Every row gives one point. To make a cloud, some directions were put in groups of two or more. Within a group, all points are equally far from the middle, so they leave a hole (a ring in 2 directions, a hollow ball in 3). The other directions are filled evenly. Then the cloud was stretched, turned, moved and blurred a little. How many holes are there, and how many directions does each take, smallest first?
In the rows, zero is written as 128.

Cloud (22 x 3):
[[170 115 129]
 [167 163 131]
 [170 152 142]
 [113  79 150]
 [169 157 130]
 [119  82 155]
 [116 183 164]
 [127  96  89]
 [124 147 184]
 [127 101 175]
 [ 56 137 119]
 [ 91 180  97]
 [170 142 114]
 [140 186 113]
 [ 93 190 133]
 [112 183  97]
 [ 58 127 138]
 [149 100 101]
 [ 78  96 101]
 [ 60 143 140]
 [124  91 168]
 [ 66 151 154]]
Holes: 1 (3)

Cloud (27 x 4):
[[106 142 175 168]
 [ 82 149 130  95]
 [151 122 108  81]
 [176 155 128 116]
 [130  99 112  78]
 [100 166 149 172]
 [ 99  66 171 153]
 [128 181 110 170]
 [136 100 149  78]
 [ 70 103  93 139]
 [ 63 127 141 160]
 [157 130 160  98]
 [131 147 181 145]
 [136  96 188 121]
 [107  94 103 187]
 [ 85 101 173 168]
 [ 87  90 161  94]
 [ 69  77 127 121]
 [ 99  76 176 162]
 [100 130 163  89]
 [129 160 117  87]
 [174 106 139  96]
 [ 96  59 164 128]
 [183  85 110 132]
 [ 77  65 128 125]
 [ 90 168 116 104]
 [ 94  63 107 131]]
Holes: 1 (4)
